Every row gives one point. Each table stands for the endless flat space through its points: a line for two points, a plane for three, and so on. The two share one point or none. Which?

First (2 x 3)
[[13.2 -2.7  9.1]
 [10.0 -8.7 28.3]]
Second (2 x 3)
[[ 7.2 -2.3 19.3]
 [ 9.4 -4.0 19.0]]
They share: [11.6 -5.7 18.7]

First (3 x 6)
[[  2.6 -27.9 -25.5 -18.4  -6.1 -15.8]
 [-10.4 -10.5  -9.7 -11.4   8.0  -7.7]
 [ 14.8 -20.3  -7.7   3.8 -18.3  15.2]]
Second (4 x 6)
[[ 11.7 -20.4  -6.3 -12.3  -4.8  -6.0]
 [  6.0  -3.7   4.2   5.7  -3.1  -4.4]
 [  3.5 -18.2 -19.3   3.7   4.4  17.6]
 [ -5.4 -23.9 -27.0 -20.4 -25.3  -4.2]]
They share: no point

First (4 x 8)
[[-22.0  -7.5 -16.1   1.3  -3.6  22.9   5.7  -2.0]
 [-12.4 -25.7 -22.7  11.5  16.2   5.1  17.7  -9.8]
 [-23.3 -11.9 -18.2   3.3   1.6  15.9  10.1   3.4]
 [-19.0 -13.3 -17.3   6.3   6.2  14.5  11.7  -1.2]]
Second (3 x 8)
[[-10.0  -2.2 -15.2  10.6  16.8  23.0  20.4  -9.2]
 [-13.6 -11.9 -16.6   7.5   5.6  15.7  10.0  -7.4]
 [-25.6 -25.9 -26.4   4.5  11.9  11.9  19.7  -2.5]]
They share: [-17.2 -16.6 -19.4   6.4   6.3  14.0  11.7  -5.9]

First (4 x 11)
[[  6.4 -17.4  18.6  14.0  40.7   7.3  42.4 -17.5   3.9   5.8  -3.0]
 [  0.3 -13.2  10.9  16.1  28.4   6.7  31.1 -15.0   7.7   0.0 -10.1]
 [ -2.8  -4.8  12.4  31.2  14.9   8.7  19.8   1.5  15.3 -19.6 -11.0]
 [-15.8  -3.7  -9.4  15.5   0.4   5.0   4.5 -13.4  15.8  -7.4 -27.7]]
Second (3 x 11)
[[ -8.3 -11.1  -8.7   2.2  36.0  -6.9  22.5 -25.8  11.1  -6.1  -6.7]
 [-16.9 -19.1  -5.5   5.6  27.4  -5.7  29.5 -17.4  18.3  -4.3 -11.5]
 [-10.3  -9.1   8.1   5.0   9.6  14.3  22.1 -15.4   8.7   9.1 -22.7]]
They share: no point

First (2 x 12)
[[  3.1 -18.4   9.6 -16.5   3.2  10.9  -3.7   6.3  -1.4 -24.0   8.6  12.5]
 [ 12.7  -4.8  25.2 -12.1  -8.4  26.1 -10.1  -2.1   2.6 -12.0  -3.0  18.9]]
Second (3 x 12)
[[ 12.4 -29.6   3.6 -23.2  -3.9  16.6 -14.8  11.6 -10.4 -35.1 -15.1   8.4]
 [ 10.9 -21.7   8.8 -19.8  -3.1  16.0 -11.8   5.3  -6.4 -27.5  -8.1  11.0]
 [ 24.7  -8.7  10.4  -6.2 -23.9  33.4  -7.0   9.5  -6.0 -13.3  -5.3  -3.2]]
They share: no point

First (4 x 18)
[[ -6.4  -3.3  18.8   6.9   7.7 -19.7 -23.9 -30.2   2.1   2.3  18.4  -3.9
   -1.7 -26.5  19.8   0.0  -3.4  -0.5]
 [-25.8 -21.4   9.8  -1.7 -21.6 -22.4 -18.7  -2.9  28.8  22.2  10.5   2.5
   15.7 -13.3   1.8  24.4 -10.8  20.7]
 [-21.2 -10.4  16.1   2.9  -6.2 -27.8 -27.3 -16.1  11.4  12.1  19.1  -1.3
    0.7 -20.8   7.2   9.8 -11.3  15.2]
 [ 12.2  -3.8   4.1  14.1  -6.4   0.6  -7.7 -20.5  21.0  15.1   0.9   2.5
   15.7 -25.4  24.4  20.6  10.3  -4.2]]
Second (4 x 18)
[[-15.1 -19.5  26.2  -8.3  -7.0 -17.4 -23.8 -14.8  14.7  12.9   6.5   2.7
   22.1 -14.7   4.3  13.0  -3.2  12.7]
 [-13.8 -17.1  22.5  -3.5  -7.5 -12.8 -25.0 -12.0  18.1  17.1   8.9   0.6
   26.5 -13.3   9.0  14.0  -1.0   8.4]
 [-12.5  -1.7   3.8  16.3  -7.2  11.8 -21.6 -12.2  16.5  28.5  14.7  -7.3
   30.9 -20.3  30.9  12.4  -3.8  -2.3]
 [ -5.7 -29.0  26.5  -3.4  -7.8 -27.0 -28.5  -5.5  33.4  14.9  11.2   0.6
   29.9  -2.9   3.9  17.7   9.3  -0.1]]
They share: no point

First (4 x 20)
[[-13.0 -14.3   7.3  -6.4  16.8  -6.6   4.8   1.9  19.1   5.9  -7.3 -12.1
    6.1  15.4   4.1  21.4 -15.9  23.1   4.4  24.5]
 [ -4.9 -15.2 -12.8   2.6  17.1 -21.2   8.2  -4.7   3.1  -2.1 -18.3 -14.9
   22.9  37.1  10.8  29.7  -2.7  24.6  21.0  30.9]
 [-17.1 -14.9   2.2 -15.4  22.3 -10.2   2.4   4.8  -5.5  -4.3 -29.3 -21.9
   10.8  24.6  25.8  10.5   5.3  15.7  24.9  15.7]
 [ -0.8 -14.2 -17.7   2.6  17.2 -24.0   9.4  -3.4  -2.5  -2.1 -25.7 -13.5
   28.4  37.5  10.3  31.2   0.5  20.6  25.9  29.7]]
Second (3 x 20)
[[ -8.8 -22.0   0.9 -11.5  23.6  -8.0   5.9  23.5  21.7   7.0 -34.1  -9.0
   18.4  32.4 -11.7  14.2  -1.1  13.5  11.1  43.2]
 [-12.4 -22.6  -1.5  -9.3  26.2 -17.2  12.3  14.9  19.3   8.6 -29.5  -6.2
   15.8  28.0  -2.1   9.4  -3.7   8.5  16.9  35.8]
 [ -8.2 -18.9   3.3 -12.4  20.7  -3.4   2.2  21.6  18.4   5.0 -31.5 -12.1
   16.8  29.1  -9.1  17.7  -2.0  17.2   8.9  39.0]]
They share: [-12.4 -13.6   4.5 -10.9  18.8  -8.0   4.4   4.9   8.2   3.4 -19.4 -14.1
   9.7  15.9  10.5  17.5  -7.7  17.1  13.2  19.5]

First (3 x 24)
[[ 13.5   3.4   6.2  12.8  -1.2  -8.0   0.3 -17.8   0.5  17.2  -3.6  -8.5
  -10.7  -5.6  -5.6   3.5  -6.5  11.3 -16.9  -3.6  11.0  -6.2  -2.1  -7.8]
 [ 21.0   3.6   7.7  11.7  -4.1  -9.9  -0.1 -20.5   1.2  21.7  -1.6  -7.9
  -11.8  -8.4  -2.7   1.3  -6.4   9.4 -17.2   0.0  11.5  -5.4  -7.6  -4.6]
 [ 39.2  -0.2   9.1   4.9 -12.2 -18.4  -1.9 -24.6   1.0  30.5   7.3  -5.5
  -15.6 -15.2   4.4  -7.7  -3.6   5.7 -14.4  10.7  11.6  -4.5 -22.5   4.6]]
Second (3 x 24)
[[ 14.2  -5.6   3.1   2.6  -2.7 -16.3  -5.4 -12.0   4.5  13.6  -8.5 -20.5
  -15.9   8.3 -15.9   7.6  -7.9  11.7 -18.5   1.2  -0.4  -8.4  -4.7 -19.8]
 [ 17.3  -6.2   0.5   0.9   0.4 -15.8  -2.2  -7.8   2.2  16.8 -12.5 -24.5
  -13.1  12.2 -20.3  11.5  -9.1  11.9 -20.0   2.9  -2.2  -8.5  -1.5 -23.2]
 [ 23.6  -5.4   2.5   7.6   1.1 -10.7   1.8  -9.4  -2.3  21.8  -7.5 -16.7
   -9.7   3.1 -12.5   2.8  -8.5  11.7 -12.9   4.0   3.4  -4.8   1.7 -15.4]]
They share: no point

First (2 x 24)
[[ 15.0 -14.7 -19.5 -13.3   1.9  -2.4  15.1   7.5  10.7  -5.2 -11.7   7.6
    1.2  -7.1 -11.3 -20.6 -16.6 -10.9  -8.4 -16.8 -18.2  -6.2  -4.8   3.3]
 [  8.4  -7.5 -17.7  -0.4   6.4   9.9   1.9  16.8  24.5   6.8   0.9  22.3
   -7.2   0.4  -0.5 -10.1 -16.6   3.5  -7.5 -23.1 -21.5 -13.7   2.7  -8.1]]
Second (4 x 24)
[[ -4.9 -10.2 -19.4 -27.9  -6.0  -4.3  11.8   6.7   2.3  -4.5 -14.7  29.9
  -15.4  19.1 -18.8 -27.4 -26.2   0.7  -0.4 -19.6  -2.8  -6.5   0.7   0.0]
 [ 10.9 -14.4 -23.6  -6.0   6.1  -0.7   7.9   4.4  12.7   3.5  -8.2  17.1
   -7.4  -6.3  -7.6  -9.9 -25.9  -1.4 -10.0 -18.2 -17.0 -10.7  -4.6   1.8]
 [ -8.4 -11.8 -19.8  -9.2   5.1 -10.2  12.5   9.4  11.4  -3.6  -2.1  31.0
  -22.6  -1.6  -8.9 -11.3 -38.5   6.4  -7.6 -32.1  -0.1  -7.1  -3.0   5.7]
 [ 20.6 -13.8 -21.8  -9.0   3.3   5.6   7.9   6.4  14.0   3.0 -11.7   8.0
    3.8  -4.6  -8.3 -16.3 -12.7  -8.6  -8.8 -11.5 -25.9 -10.7  -3.2  -2.1]]
They share: [ 12.8 -12.3 -18.9  -9.0   3.4   1.7  10.7  10.6  15.3  -1.2  -7.5  12.5
  -1.6  -4.6  -7.7 -17.1 -16.6  -6.1  -8.1 -18.9 -19.3  -8.7  -2.3  -0.5]

First (5 x 24)
[[ 19.7  24.8  -2.5 -13.3   0.6 -14.2   1.4  -0.4  10.3 -17.4 -17.2 -11.9
   -5.6  -1.5  14.5 -27.6 -13.8 -41.2  -9.1 -10.0  -0.9  11.9  13.5  -8.7]
 [ -9.5  16.5   8.8   8.3 -13.1   3.5  18.6  10.5   9.9   8.3 -16.7 -15.9
  -16.6   5.3  23.3 -14.9 -16.0  -4.8  12.7 -12.7  -0.5  -7.9  15.5 -31.7]
 [ -6.7   9.0   9.4   3.4  -9.3 -13.8  11.9   5.8  26.2   8.8 -21.2  -4.3
    9.4  -7.1  33.1 -22.3  -8.1 -18.6  -3.1  -2.9  -7.5 -11.2   4.1 -17.7]
 [ -6.6   3.1  30.4  -7.7 -22.1   6.9  -7.2  -9.5  -8.7  -6.0 -14.3 -26.6
  -17.1  11.7  -0.2   0.0   1.6  -5.9   3.5 -24.9  21.8   0.4   6.6 -17.2]
 [ -8.6  23.3   8.9   6.0 -21.8  20.5  14.7   6.7 -10.2  -1.4  -9.1 -25.0
  -31.3   9.7  -2.8  -9.7 -10.9  -2.5  22.3 -22.8  11.2   9.5  25.2 -31.4]]
Second (2 x 24)
[[ -8.3  -2.0  17.2  -0.7  -4.1 -15.5  13.0   5.4  -6.6   0.3  -8.7  -9.6
   -7.1   6.0  19.2 -24.5 -14.9  -6.5  -2.9 -20.8  13.9  -0.2   2.7  -6.2]
 [ -7.0   2.7  16.3  -2.1  -7.0 -11.8   8.6   2.3  -3.6  -0.3 -11.6 -12.5
   -7.5   5.0  17.0 -20.6 -12.1 -10.7  -1.9 -19.0  11.3   0.2   5.5  -8.4]]
They share: no point

First (5 x 24)
[[ -4.0   3.9   5.5  26.2  23.5 -11.5  14.5  19.9  17.2   3.6   4.2 -16.1
   -2.0 -13.6  -1.8  19.5  32.4  -5.0  -9.9  21.0  22.8  15.4   0.2 -18.5]
 [  1.4  13.3   9.7  39.8  26.1   8.7   6.7  10.7   1.8  17.0  -5.0 -10.3
   16.4 -21.2  -9.4  -0.5  38.2   1.0   6.9   4.8  17.2  15.0   9.4 -19.1]
 [  1.7  21.5   6.4  23.7  27.1   9.4 -29.3 -15.9  11.2   9.8 -20.0  12.2
   10.7 -39.6  13.1   3.1  19.2   0.8  12.8   7.9  -3.6  -6.9  -9.2   6.8]
 [ -8.6  15.8  17.9  23.3  36.4  -2.2 -13.6   2.7  13.7  11.8  -4.4   3.5
   -3.5 -26.6   7.5  14.9  39.6   6.5  -4.5  25.4  -2.8   2.2 -10.0  -4.4]
 [ -9.5   3.6   8.5   6.6  24.1 -21.3   1.6  12.4  30.6  -3.2   2.2 -10.8
  -17.2 -14.0  12.8  34.7  22.7  -5.0 -18.0  34.1  10.8   4.8 -16.3  -5.9]]
Second (5 x 24)
[[  6.7   1.5  13.8  15.8  15.4  12.0  -7.6  11.8  17.8  16.0  -5.3 -24.8
   23.8 -18.9   5.9  15.1  26.8  -0.5  10.0  11.4   7.6  -0.3  -6.9   6.9]
 [ -0.5  14.8  27.4   3.4  31.0  27.5  -6.5  -4.6  24.0  27.2 -24.5 -19.4
    8.5 -11.8   1.2  17.6   9.3  11.8   8.9  12.2   5.6  17.5  -2.1  -2.1]
 [ -0.1  29.1  24.2  16.6  18.7   0.2  -5.8 -13.7   4.5  17.5 -18.9 -10.6
    4.1 -22.2  -0.4  18.2  10.1   0.3  -0.7  -2.3   8.7   5.9   3.3 -14.2]
 [  5.1  14.6   5.2  25.9  13.9   1.3  -3.3  10.9  12.7   6.9   3.5 -20.9
   36.0 -19.0   3.8   5.8  25.5  -5.9   1.7   7.0   0.5  -2.2   0.7  -0.3]
 [  4.0 -11.1   8.6  13.8  -1.9  -2.6   1.1  10.9   8.4  14.8 -10.2 -17.9
   -4.1 -13.7   3.9  15.0  34.3  -9.6  17.5   7.5  17.5  -9.6 -21.7  -3.5]]
They share: [  0.2  13.9  15.4  14.0  16.8   7.8  -1.1  -0.4  13.5  16.7 -14.0 -15.7
   9.8 -13.4   0.8  11.5  17.8  -0.2   6.6   6.6   6.4   5.4  -4.7  -8.0]

First (5 x 24)
[[ -3.6  10.9 -14.5 -18.0  -3.6  -6.9  20.3 -12.5  23.1   6.0  23.2   6.7
    6.3  -7.4  -6.8 -17.0  17.7 -10.5  -0.3   5.8  -8.6  -6.3  11.5   7.9]
 [  0.8  26.5  -3.8  -5.1  -1.7 -11.5  12.4 -17.3  24.1  16.4  14.0   7.9
    1.2   0.9 -13.5 -15.4  10.9   1.9  -4.4   0.5  -8.6  -1.3   6.3  13.2]
 [  9.1  35.3   1.4  10.4   9.6 -12.3   5.6 -24.4  16.5  25.4   9.8   2.8
   -3.4   1.4 -24.4  -6.8   5.4  20.8 -10.4   1.1 -10.7   1.4  -7.3   8.5]
 [  4.6 -14.3 -26.7  -9.2  17.2 -19.5  17.3 -29.7  -8.7   8.2  29.6 -14.9
   17.3 -25.0 -15.6  14.8   2.1   7.3 -11.3  18.6 -21.4 -15.1 -12.1 -31.3]
 [ 12.2  17.6 -15.0   1.6  18.0  -5.5  13.6 -13.5  18.7   7.8  18.8   1.0
    4.5  -4.8 -23.8  -7.3  17.5  16.6  -7.1   5.8  -7.5  -3.7  -8.4   1.7]]
Second (3 x 24)
[[  5.0  12.2 -16.1  -2.5  12.4 -14.5  14.6 -11.2  17.4   4.2  15.4   4.3
   14.4  -1.5 -18.5  -5.2  12.8  12.4  -9.5   0.3 -10.3 -10.7   0.0  -5.2]
 [ 17.2   7.2 -24.6 -10.0  19.2 -10.4   8.4 -17.6  19.2   3.1  27.0   0.5
   16.1   2.6 -11.8   0.0  24.0  16.8  -0.9  13.7   1.2   2.4  -4.0   3.1]
 [ 17.7   4.9 -24.7  -9.4  18.5  -9.3  12.4 -16.2  21.3   2.0  26.6  -2.4
   10.6  -3.5 -16.2  -3.8  21.7  10.4  -0.7  13.9  -1.7   2.3  -8.3   3.9]]
They share: [  9.4   9.0 -19.0  -4.6  14.2 -12.4  15.2 -12.4  19.4   3.1  19.0   1.1
  11.3  -4.2 -19.2  -6.0  15.0   9.6  -6.5   4.9  -8.4  -6.4  -4.2  -1.9]

First (5 x 24)
[[ -7.1  25.1   5.0  -0.5 -15.7   5.1 -20.2   9.5  16.2   3.5 -17.7  -3.4
  -27.4  39.7  -1.0   4.1  11.3   7.8  24.9  12.4  -1.5  -6.5  23.7 -28.8]
 [-13.3  -6.5  16.5 -16.9  -2.3  19.3  -5.7  18.8  27.4   1.1 -10.3  11.5
  -18.1  21.7  -5.5   0.8   7.7  11.4  25.4   4.5  10.9  -9.1   6.0  -9.8]
 [  0.6  -4.0  28.6  -7.2   4.9  16.3 -15.9   0.7   2.2  -7.4 -19.9  14.1
  -21.9  11.6   4.8   9.2  16.0  -4.3  27.4  -5.8   0.5 -19.8 -11.3   2.9]
 [ -2.1  35.8   2.4   5.9 -18.2   3.4 -27.2   3.4   5.5  -1.9 -21.5  -0.5
  -28.1  40.3   8.7   6.4  11.8   3.5  23.2  15.2  -7.4  -5.3  22.8 -29.0]
 [ -2.5   7.0  16.1  -4.7  -0.6  -8.2 -15.1  -5.7  12.5  17.5 -22.5 -21.4
  -29.8  20.9 -14.6   7.3  22.2  -7.7  26.3 -14.1  -4.8 -35.7   6.7 -18.6]]
Second (6 x 24)
[[ 13.8  11.3  26.7  -5.8  -7.2  17.9 -21.8   8.5  14.7 -18.5 -20.9  10.9
  -35.3  22.8  -8.6 -23.5  -9.8   6.3  13.5   4.0 -11.1  -5.6  -6.7  -6.2]
 [ 14.4 -13.4   2.9 -21.6   2.9  -9.2  -8.8  -1.1  16.3 -13.9 -46.1  -2.1
  -36.7 -17.5 -17.1  12.7  31.6 -12.6  -2.1 -15.6  -2.7 -19.0 -10.5  23.0]
 [ -5.4  12.2   9.5 -11.4   7.1 -18.5  -1.9  10.0  15.1   0.2 -28.9   0.1
  -16.5  -4.2   5.4   4.4  19.1 -22.1  16.3 -24.1  -4.6 -19.1  -3.9  -7.9]
 [-10.0   8.5  -2.7  -3.2  18.3  -1.5  -8.1  22.8  35.2 -14.0  -9.8  20.3
  -18.4   1.4  11.1   3.7  20.8   3.4  14.8 -11.8   4.7   2.5 -15.2 -14.1]
 [-27.2  10.0 -14.3   2.1   9.6  30.9 -22.2  18.3  31.2  -3.4   3.9  30.8
   -7.1  19.9  24.4  15.4  13.4  22.6  31.2  12.5  21.1  -2.5  -6.9 -30.1]
 [-19.4  11.5   8.7  -5.9  -7.0  13.1  -9.8  -9.9   1.9  16.2 -32.0 -11.8
    1.8  23.5  14.7   8.5   2.7 -20.5  40.9  -0.6  -1.8 -47.5   7.0 -11.7]]
They share: no point

First (3 x 24)
[[-13.0 -13.3  10.7  -4.6   3.9  -7.4 -16.3 -24.1  16.8  26.8  11.5  -3.5
   25.0  15.3  11.7  23.5   8.0 -24.9  -5.9   8.1   8.8   1.8 -14.2 -17.4]
 [-26.2   5.9  -7.3  15.8  14.1 -17.0  -2.5  -9.1   0.0  -0.2  -8.9  23.5
   -0.2  11.7  12.9  10.9  -9.4  -6.3  17.5   3.3  -0.8  27.6 -11.8 -16.2]
 [-18.6   0.1  -1.9  21.4   7.1 -26.0  -0.7 -13.5   6.0  -5.4 -11.1  24.3
    3.6  11.7  15.5  14.9 -17.0 -10.7  22.7  -5.9   2.0  31.6  -8.4 -15.0]]
Second (2 x 24)
[[-21.8  -3.3   2.0  16.2  -1.7  -4.1  -8.8 -15.8  12.0  12.2  -5.5  18.8
   22.4  12.3  11.2  32.1   4.8  -7.0  13.8  -1.3  -3.3  22.1 -17.6  -8.1]
 [-11.8  -8.8   6.0   3.2  10.3 -25.1  -8.3 -20.8  11.0   9.7   4.0   4.8
    8.9  14.3  15.2  10.6 -10.7 -25.0   4.8   2.7  11.2  13.1  -7.1 -21.6]]
They share: [-15.8  -6.6   4.4   8.4   5.5 -16.7  -8.5 -18.8  11.4  10.7   0.2  10.4
  14.3  13.5  13.6  19.2  -4.5 -17.8   8.4   1.1   5.4  16.7 -11.3 -16.2]

First (5 x 24)
[[ 38.1   4.8  -0.6 -24.4  18.1  -7.1  11.4  -1.6 -12.4  16.5   4.0  -6.3
   -6.0  30.4 -18.3 -21.9  -0.5 -49.0  26.5   0.5 -11.5  11.3  30.5  11.7]
 [ 45.3   0.9  -0.6 -15.8  15.3   1.8   9.4   9.2 -18.4  19.3  11.7 -10.0
  -16.7  47.5 -25.6  -8.9  -8.6 -41.9  42.6 -12.3 -22.9  22.1  22.8   0.7]
 [  4.3 -13.9 -18.9 -29.1   5.8  12.7  -4.9 -13.4   5.3   7.5  -1.8  -7.1
    1.5  -3.4 -11.8  -8.3  30.2 -17.4  -6.1  14.6  -3.9  16.8   9.0  11.8]
 [ 34.7   0.7  -3.1 -21.1  13.6  -4.6   7.5   0.1 -12.8  20.4   2.0  -5.4
  -10.6  25.6 -17.5 -17.0   1.1 -46.7  21.8   5.2 -15.8  11.9  27.7   8.6]
 [ -2.1 -18.8  -3.1 -10.9 -10.6  25.5   4.9   6.5   8.6   7.6  -9.7 -15.5
  -15.1   0.5  -1.0  15.4  30.2  10.4   1.9   0.2 -17.8  14.1   0.4 -12.2]]
Second (5 x 24)
[[ 26.6 -23.6   7.8 -48.6 -11.6   9.5  -3.1  23.2  -1.4  -6.5  -3.3 -23.1
   -3.3   5.6 -31.5  -2.1 -13.3 -39.5  52.1  15.5  -4.4  23.7 -17.2  -2.6]
 [ 13.9 -26.8   6.9 -33.2  -4.2  11.5 -18.6  24.3   8.4   4.5   3.7 -15.1
  -27.0  13.5 -18.0 -10.1  14.6 -26.6  36.4  -7.5 -11.9  12.6  -4.3  13.0]
 [ 22.5 -31.6  20.4 -33.3   8.4  21.7 -11.2  36.6   2.3   6.2  -8.3  -3.1
  -11.4  -2.6 -10.4  -1.7   5.1 -16.9  47.3  -0.4 -25.1  13.3  -0.3   2.7]
 [ 24.7  -8.8  -6.2 -30.3  -2.6  10.0  11.1   7.0  -8.3   9.6  -0.6 -17.8
    3.5  14.8 -25.2   6.4  -9.8 -28.6  30.7  13.9 -11.2  23.2  -0.6 -11.6]
 [ 17.0   8.0 -28.7 -15.5  -5.6   4.0  17.8 -16.7  -7.9  19.6  12.0 -23.8
    2.0  33.9 -23.5   7.6  -2.7 -25.7   6.6   8.3  -4.9  22.5   7.7 -13.0]]
They share: no point

First (5 x 24)
[[ 23.5 -24.0   5.2  10.5   5.5  28.8  -5.5  -1.9  -0.9  12.3  17.5 -21.1
   -7.2   5.7  23.0  14.7   2.7  27.2 -13.0  -5.5 -12.8  14.4  -4.3 -20.3]
 [ -2.6   6.9  -1.5   2.0  -4.8   6.0   1.1  -6.2  -8.4 -14.2   4.1   3.9
  -26.1  -6.4  12.5  -4.7  -1.7  19.8 -34.1   1.2   7.1  -9.4  -5.4  -3.6]
 [ 13.3 -21.1  19.9  10.3   1.2  11.0 -26.9  10.9  -6.6   4.5   8.2 -24.3
  -23.9 -20.3  15.5  19.4  -1.7  21.0 -26.9 -14.3  24.8   6.7 -11.9   2.0]
 [  9.6 -28.7  14.6  26.4   7.5  11.4 -25.2   1.2 -10.2  21.1   0.8 -13.1
  -14.7 -12.8  19.2  14.2  -4.8  15.5  -8.7  -5.9   9.5  -0.2  -5.3  -0.9]
 [  3.7 -30.1  16.6  38.5  16.5   3.2 -27.2  -4.7 -23.4  28.8  -7.1   0.3
   -8.3 -25.7  16.4   4.7  -2.0   9.9 -14.9   1.6  14.6 -12.5 -15.2  11.3]]
Second (6 x 24)
[[ 20.1 -10.6  15.1   7.9   9.3   7.5  -8.9  -8.0  -5.4  -9.7  12.5 -19.5
  -29.6 -29.6  12.5   9.2 -11.7   3.3 -15.8  -3.3  -3.1  -0.2  24.8  13.0]
 [-13.2 -15.0   3.7  23.8  -4.7  22.5 -18.4   1.5   2.6  13.4   4.4   1.7
   -5.0  -6.5  19.6  13.4  -4.3  32.3   0.1   2.3  19.1  -7.8 -15.2  -7.2]
 [  7.1 -10.1   9.7  12.3   1.9  16.8 -11.5   1.4  -2.5  -1.2   6.2 -11.0
  -19.7 -19.3  17.6  15.4  -8.5  13.4  -8.5  -2.3   4.4  -1.5   8.1   7.3]
 [-16.3 -11.2   8.4  20.4 -11.3  26.7 -13.4   2.6  -6.5  28.1  -3.6   8.3
   -4.9   6.5  16.4  12.5   2.1  31.5  -5.5  -8.5  14.5   5.4 -21.5 -11.3]
 [ -0.1  -7.3   7.6  28.4  11.1   0.0  -1.0 -16.0 -12.6  16.6  13.7  18.0
   -6.0 -15.8  21.5  -6.1  -6.3  23.2  -6.4   3.3  18.8 -14.3 -19.4 -17.2]
 [ -4.8 -12.5 -10.6  29.2  10.1   4.1 -15.3   6.9   9.6   8.3 -14.8   1.8
  -17.3  -1.9  35.7   7.9   8.1  28.2  -1.9  16.5   7.2 -30.3 -14.3 -17.9]]
They share: no point

First (2 x 24)
[[  9.0   4.3   6.5 -19.3   2.6 -18.7  -6.3  10.8   3.2  -9.4 -13.8  -6.1
   -7.5 -21.6  13.4  19.0  -3.9   4.7 -11.8  -2.1   2.0  13.2 -14.9  -0.7]
 [ 12.6   0.8  10.5 -21.2   6.8 -20.4  -4.9   8.1   5.7 -11.5 -17.0  -2.4
   -5.0 -24.2  16.3  21.8  -0.2   2.8 -12.3   0.8   1.0  17.5 -17.7   0.2]]
Second (2 x 24)
[[ 14.8  17.4  -5.3 -20.0 -11.2 -11.4  -0.3   6.7   7.7 -13.3 -20.0 -14.2
   -2.2 -26.0  13.9  18.0 -11.8   4.2 -10.9 -13.4   6.4   1.3 -17.1  -4.4]
 [ -8.7  -6.6  14.2 -13.5  12.8 -25.4 -18.8  23.7  -9.8   1.7   3.5  -3.2
  -21.7  -8.5   5.4  13.5  -1.3  10.2 -11.9   7.6  -2.1  20.3  -4.6   2.6]]
They share: [  5.4   7.8   2.5 -17.4  -1.6 -17.0  -7.7  13.5   0.7  -7.3 -10.6  -9.8
 -10.0 -19.0  10.5  16.2  -7.6   6.6 -11.3  -5.0   3.0   8.9 -12.1  -1.6]
